Rows are points. Examples show where two turns around zero, p and q, send a point. Write where each new point lands after one turn and then the other. Backwards means that the second turn is done in reverse. Each puzzle has new turns, and all numbers are rounded.

Turn p:
[ 14 -41] -> [43  5]
[-46  21] -> [-30 -40]
[ 40 -15] -> [23 36]
[-8 36] -> [-37   0]
Turn q:
[-13  15] -> [-17 -10]
[ 0 12] -> [-12   2]
[ 79 -15] -> [30 75]
[-23 -11] -> [  6 -25]
[-44  -1] -> [ -7 -43]
Where do these land?
q, then p backwards: [-27 -43] -> [-26 -44]
q, then p: [11 59] -> [-34 -50]
q, then p: [-10   8] -> [  6 -11]
p, then q: [ 47 -23] -> [-34  40]
p, then q backwards: [-21  -1] -> [-21   0]

Turn p:
[-17  -6  40] -> [ 25 -30  21]
[-23 -34  18] -> [ 13 -41 -11]
[ 79  23 -17] -> [ 20  80 -13]
[ 10  11 -18] -> [-13  19  -4]
[-61  27   1] -> [-40 -36  40]
[ 12 -21 -23] -> [ -5   7 -32]
Turn q:
[-19  46  14] -> [-33  -3  40]
[-19 -26  -7] -> [ -5  19 -27]
[ 41  -2 -67] -> [71 30 16]
[ 44 -10  46] -> [ 11 -62 -12]
[-45  18   8] -> [-44  19  10]
[ -3 -25   5] -> [  0  -1 -26]
Where do these land?
p, then q backwards: [-28 -46  -4] -> [ 20 -27  43]
q, then p: [-20 -33 -36] -> [-30  40  16]
q, then p backwards: [ 8 48 19] -> [-39  29  19]
p, then q: [40 31 21] -> [ -1 -38  39]

Turn p:
[-14  20 -26 -16  -8  -9] -> [-32  12   3 -12 -11  14]
[-45   5  41  35  11 -23] -> [  7 -44  24  24 -45 -20]
[ 68  27 -70  46  75  -7] -> [ -4  47 -35  96  27  68]
[-19 -25 -23 -19   6  47] -> [  1 -28 -15 -35  27  34]
[-10  -9  71 -21 -21  23] -> [ 34 -24  43 -34  12 -42]
[-21 -37 -30  17 -17   6] -> [  2 -20 -47 -19 -16  11]
[ 19  28  28  -2 -38 -14] -> [ 13  37  27 -11 -19 -29]
[ 22  -9  10 -39  -7 -23] -> [-20  19   1  -8  25 -36]
Turn q:
[ -2  39  26  28 -24  62] -> [-24  20  44 -16 -31  57]
[  0 -13  -1  14 -15 -17] -> [ -5 -13   0   7 -16 -19]
[-56  23 -36 -49  18  -1] -> [-19 -31 -32 -12  66  29]
[ 29  33 -37  10  17 -16] -> [-17  33 -37 -31  -2 -15]
[ 35 -29  32 -39   6  46] -> [63 23 12 28 -4 37]
[-33 -39 -28  33  10 -35] -> [-37 -20  -6  36  14 -50]
[-53  16  -4  35 -20  13] -> [-58 -25  27   1  -1  14]
[ 29 -17  45  36  26 -24] -> [ 22  27  41  -2 -13 -51]
[ 53 -12   3 -67 -16 -29] -> [ 76 -12 -48 -13 -13  -4]
Where do these land?
p, then q backwards: [-44 -57  41  27 -19  14] -> [  4  -7  21 -34 -46 -66]
p, then q: [-42  34 -24  12  36 -28] -> [-37 -28  42  33 -16  19]
p, then q backwards: [ -6  37  -5 -10 -27  -5] -> [16 24 14 31 -1 15]
q, then p: [-16  44 -18  29 -38  29] -> [ -3 -33  15 -63 -13  15]
q, then p backwards: [ 41 -25  53  38 -24  10] -> [ -9  52  42  41 -27 -16]
q, then p: [ -6  45   0 -22  -1 -30] -> [-36  -4  -7 -17  42  -6]
q, then p: [-13 -63 -23  -5  16  14] -> [ 27  -7 -22  49 -32  22]
p, then q: [ 53   1 -40 -36 -14 -13] -> [-34  13 -16 -47  45  14]
q, then p backwards: [ 34 -17  17 -31  71   8] -> [81 -1 20  1 -8 27]

Turn p:
[-29 -10 -23  32   8 -24  12 -27] -> [  5  16   1  30  22  -2 -16 -45]
[-29 -12  51  36  -9 -13 -19  65] -> [-52  15  11   7 -37 -70  20   0]
[ 19 -26 -13 -12  -6  -5  23 -11] -> [ 14 -25   4   9   9  22  22 -12]
[ 15   8 -26 -35 -22 -21 -13 -28] -> [ 50   1 -15 -23  23  10  13  -1]
[ 26  25 -19  25  -7 -20  14   1] -> [ 7 40 14 11  6 23 20  0]
[ 32 -11 -34  32  10 -11 -37 -27] -> [13 16 47 -9 53  5 -6 -5]
[ 23  47  11  32 -26  57   3  -8] -> [  8  28  40 -14 -50  32 -32  26]
[-65 -12  25 -39  40  17  19  63] -> [-50 -39 -64  37 -24 -41 -12  28]
[ -3 -12  -8 -97 -16  48   0 -21] -> [ 51 -75 -43 -29 -12  17 -17  34]
[ 11   2  35  26  27 -29  -2  -7] -> [-44  21   4 -19  12   3   9 -25]
Turn q:
[-19  40  -3  17 -10   6  46   4] -> [-15   1 -38  10 -33  27  25  18]
[-17 -36 -25  10  26  -5 -72  66] -> [-25  10  86   5  58   0   0  32]
[ -3  28   9 -34 -24 -14  16  20] -> [ -3  39  -3 -19 -32  23  -1  -6]
[-24 -22  -1  -9  11  -1  -8 -59] -> [ -9 -26 -14  -3  -9 -54 -28  -3]
[-13 -32  35  34  -7  -5 -71  83] -> [-13  19 106  47  29  15  24  -8]
[ 18 -31 -23  -5 -18   9  33 -46] -> [ 30 -16 -46   9   1 -10 -45   3]
[ 23  18   5   4  13 -31  33 -21] -> [ 36  -7 -26 -22 -22  -6  22   6]
[  9 -20  10 -15  31  31   4 -12] -> [ -5 -40   1 -18  12   5 -18 -20]
[ 26  56  -7  -1 -21  11  18 -35] -> [  3  21 -66 -10  -3   0  22 -22]
Where do these land?
p, then q: [ 23 -21  20  23  26 -27 -13  22] -> [-20 -25   6 -11 -50  -4   5  17]
q, then p backwards: [ 24 -15 -17 -23  23  -7  -4  -4] -> [  8   0  -3 -16  -1   5 -35 -26]
q, then p: [  0 -12  -4 -20 -15 -30  12 -24] -> [ 24  19   5 -20  10  -9  26  14]
q, then p: [ 15  52 -10   5  31  24  52 -17] -> [ 45 -45  -7  52   8  20  -2  17]
p, then q: [ -2 -14 -24  21 -45  34  29 -26] -> [ 31  -4 -10  39  17  -5   4 -54]
q, then p backwards: [ 20  28 -31   3  -9  72 -63  19] -> [ 13 -10 -11  26  81 -61  -1 -22]
q, then p: [-28 -12  70  13  25 -23 -11  21] -> [ -9 -18   7 -24 -54  -1  23 -57]
p, then q: [  6  -8 -34   9 -83   0 -35  25] -> [ 80  24   4  -8 -23  24  33 -27]
q, then p: [-57 -15  -2 -13  28  -8   8  27] -> [-10 -19 -11  -3 -41 -54   7   1]
p, then q backwards: [ -8  32 -39 -20  32 -24  -7 -59] -> [ 64  -7 -43 -21 -26  33   2   2]
q, then p: [  8 -15  71   2 -15 -10  31  17] -> [ 24 -12  48 -32 -40  22   3 -27]

Turn p:
[-26  -7  -9 -47  23  31  -3  28 -16] -> [-41  37 -18 -11  27   1   8  -3  35]
[ 22 -29 -37 -36 -62  27  -6 -61 -37] -> [ 53  48 -18 -28  15  27   3 -76 -27]
[ 60  21   9  -1  60  20 -19  13 -44] -> [ -1  18  -7  54  72  -2  13  38 -21]
[-33 -30  19 -17  11 -44   8 -50  59] -> [ 29 -31  11 -82 -19 -31  -6  21  15]
[-46  14  34   0  25  29  23  17  20] -> [-30   5 -10   2 -27 -37  31  23  40]
[ 22  39  -3  40 -17  12 -36   8  38] -> [ 24 -47  27  46  -7  22  16  -7  20]
[ 15  11  15 -32   4  -6  18  15  -6] -> [  3  19 -20  10   9 -12 -27  15  14]
[-47  34  42  13 -45 -20 -40   2  13] -> [ 13   9  70   7 -53   2  -4   1  37]
[ 34 -48   6  10 -11 -24   0  -3 -10] -> [ 18   2 -12 -18  -3  34 -15  21 -42]
[  0  -5 -78  70  12 -26  55  32 -18] -> [-70 -58 -22  21 -12  -4 -21 -34 -72]
Turn q:
[-30   6  31  40 -30 -21 -32 -41 -23] -> [ -6 -24  18   1 -10 -27  13 -33 -71]
[-25 -40   9 -58 -23  28   0  13 -27] -> [ 42   9  32  31 -25  41 -40  15  -5]
[-54 -10 -48  29  39  11 -34  42 -12] -> [-56   0  64 -17  43   9 -38   2  11]
[ 49  24   0 -37 -20 -35 -25 -38  -9] -> [ 50 -32 -58   7  22 -13  -6 -15 -16]
[24 39 22 42 44  3 23 54 52] -> [-49  -2  -5 -17 -12 -50  39  24  70]
[  3 -37 -11  -5  48  65   9   3  42] -> [-11  28  31  23  12  45  34 -10  63]
[ -2  31 -45  26 -28 -23   9  43  15] -> [-38  29 -24 -29   4 -38 -43   0   9]
[ -2 -30 -31 -43   6  -8  44  18 -32] -> [ 15  17 -11 -17  -4  55 -33  45   2]
[ 32  47  11 -41  -5 -35  21 -52  28] -> [ 67  -3 -54 -33   6 -23  32 -10   3]
[ 25  20  42  21 -31  27  20 -13 -32] -> [  3  13 -17  44 -23 -26  31  26 -36]
[-19 -50  19  25   2 -12 -35 -28  -1] -> [-17 -36  25   7 -12  28  11 -44 -28]
Where do these land?
p, then q backwards: [ 14   0  23  64  32  27 -20  26   9] -> [ 27 -17  49  21  36  26   9  -5 -42]
q, then p backwards: [ 39 -16  -8 -33  34  56  -4  -3 -26] -> [ 54  19  21  -3  12  31 -45  33   2]
q, then p: [ -5   1  58  -6 -29  20  36  -3  13] -> [ 26  -1 -11  34 -46   9 -37 -21 -14]
p, then q: [-31 -22   5  -7 -29 -28 -35 -56 -15] -> [ 69 -22 -20  28 -15 -15  18  24  -4]
q, then p backwards: [ 16  34 -21 -20  63  38  -2  50  35] -> [-18  39  27 -61  41  18 -40  22  32]
p, then q: [ 15  13 -56 -25 -49 -20 -14  -6  -1] -> [ 25 -18   6  35  38  12  38 -42 -13]
p, then q: [-63 -25  39 -16 -36 -43  27  31  -9] -> [ 46   7  16  11 -21 -60 -61 -29 -10]
p, then q: [ -3  17  52  12  13  31  -3 -33 -67] -> [-15  -2 -32 -30  -6 -57  20  59 -23]
p, then q: [-28 -10 -68  50  10 -41   6  -2  37] -> [ 26 -20  38  12 -32  75 -12 -20 -37]
q, then p backwards: [ 47   6 -24 -19  -8 -39   8  -3  24] -> [ 20 -20 -16 -39  -5  19  38   2  33]

Turn p:
[-42  13  21 -25 -51 -39 -44  37  39  -8  14] -> [ 57   9   9  -2  -9   1 -39   2  33 -19 -76]
[ 29  -3 -30  50   1  33   4 -19 -36  -5 -25] -> [-34 -42   4  12   7  10 -13 -23 -19  12  57]
[-24   7  21 -14  14  27  41   9 -31  -7 -50] -> [-18 -12  12  -7 -30 -68  17  -1 -11 -17  22]
[ 52 -41 -15 -53 -42 -39  47  27 -42 -43   6] -> [ 39   0  47 -65  28 -12   6   5 -86  28  -9]
[  6  37  -3  14 -14  35  57  19  37  50  22] -> [ 10 -41 -12 -17   2  -8  48  29  63  37  12]
[ 36  16  11  10  17 -21 -40  -5 -34 -31  -3] -> [  1   3  17  28   1  31 -26  22 -43 -30  18]
[-30  20  14 -10  -2  33 -23 -47   6   9  58] -> [-32  31  30  45  -2  21  14   5  44  25 -27]
[-12  13 -44  40  42  32  26  42 -16  43   6] -> [ -5  -8 -25  -7  35 -28  -1   9  51   8  76]
[ 56 -27 -32 -42  10  50  -9 -43  21  25  31] -> [-37  11 -32  27  33  18  25  16 -27  82 -15]
[-35 -47  34  18  39 -11 -34  -8  63 -20  -8] -> [-32  46 -55 -20 -43  22 -29 -13  16 -30 -33]
[ 13   7 -27 -12 -16 -58   3 -15  29 -37 -18] -> [ 58   7  -9  -7 -25  31   4 -30 -37   1  -9]
[-50   6  50  23   2 -42 -28   3 -36  27 -31] -> [ -7  -4  14  13   7 -18  -6 -20  19 -96 -17]
Turn q:
[ 37   7 -61 -68 -23 -11 -38 -45  14  26  76] -> [ 68 -75  -2   0 -19 -84   6  -5  50 -13 -14]
[  4   4   0  23  -1  -5 -28  -4  -4 -52 -32] -> [ -6   9  14 -23  17  16 -39 -41 -20   9  -3]
[-20 -29  18  12  42   0  34  29 -42 -29 -14] -> [-30  44  -6  11  63  31  -1  13   6  -9   1]
[ 12  16  30 -43   8  24  10  46  18  -9 -42] -> [-68  14  -4 -28 -15   2  21  -3   7   4 -44]
[ 38  12   6  -4  -6 -22 -47  26 -14  35  -6] -> [  3 -11  28 -40 -15 -24  15   6 -26 -47  -2]
[-33 -19 -12  48  27 -20  29   0  51 -13  39] -> [  6   0   7  96   3  19 -10 -14 -11   2   9]
[-18  36   0 -45 -34  18 -43  -5  -4  24  60] -> [ 36 -53   6 -22 -44   6  12   6  60 -26  -7]
[ -8  16  14  34  47   7  31 -38   3   1  -4] -> [ -3  46  27  32  -1   0 -14  13   9  34  30]
[ -1  10  15  40 -16 -42  55   1 -16 -27 -25] -> [ 23  64 -17  12  10  27 -13   3 -43  13 -22]
[ 68  -8 -23 -26 -69  51 -50 -14  -6  37  46] -> [  43 -104   18  -55  -13  -33   28   29   -2   18  -11]
[-63 -10 -41  47  31   6  54   3  -1   4 -44] -> [-37  38 -49  50   9  21 -51  27 -18  11  42]
[-15 -35  55 -19  -7  -8  -7   1   1   2 -54] -> [-33  29 -23 -32   5  17  47 -37 -14   5  19]
Where do these land?
p, then q backwards: [ 33 -36  45  13 -37 -26   4  27  33  48  -2] -> [ 16 -13 -11 -41 -52  22  -9  58 -39 -18  10]
q, then p: [ 40 -25  11  18  46  26 -15 -23  28  11  -9] -> [-18  24  18 -21  18   8  34   5  32 -52 -17]
p, then q backwards: [-11 -15  50   5 -44 -14 -25  14  57 -45  30] -> [  2  87   9  -8 -39  15   4  34  -9 -36   7]
p, then q: [-27 -16 -43 -34 -36  36   3   6  22  -3 -49] -> [ 43  10 -22 -10 -13 -52   9 -13 -37 -19  45]
p, then q: [-27 -37 -16 -14  12 -27  25  36 -62 -38 -11] -> [ 44  38  32 -31   3 -14  13 -29  52 -31 -23]
q, then p backwards: [-30  30 -48  -1  36   9 -16  43   6 -23  43] -> [-24  23  36  39 -22  13 -69  16 -13  11  -2]
p, then q: [-42  23   3 -28  57  22   9  13 -40  43 -59] -> [ 58  38  -1  62  14   5 -36 -29 -25 -39 -27]
q, then p backwards: [ 30  55  -3 -35  -1  44 -45  25  27  17  -2] -> [-22  -6  65  22 -44  40  31  10   7 -26 -13]
p, then q: [ 33  38 -32  61  16 -31   4 -36 -17 -22  16] -> [ 18 -45  41  14  22  33  16  37  32  49  -1]
q, then p: [-14  29 -26 -27  -1 -42  11 -56 -38   4  14] -> [ 55 -12 -26  20   2  56   1  28 -25  19  -4]
p, then q backwards: [-13 -39  25  53 -24  -2 -20 -31 -17 -36  53] -> [-20  37  41  23  28  30 -36  38  -3 -52 -19]
q, then p: [ 28  -8  35 -12 -23   5  65 -20   1  43 -23] -> [ 50 -35  10 -19  34 -36  43   8  19   1  30]
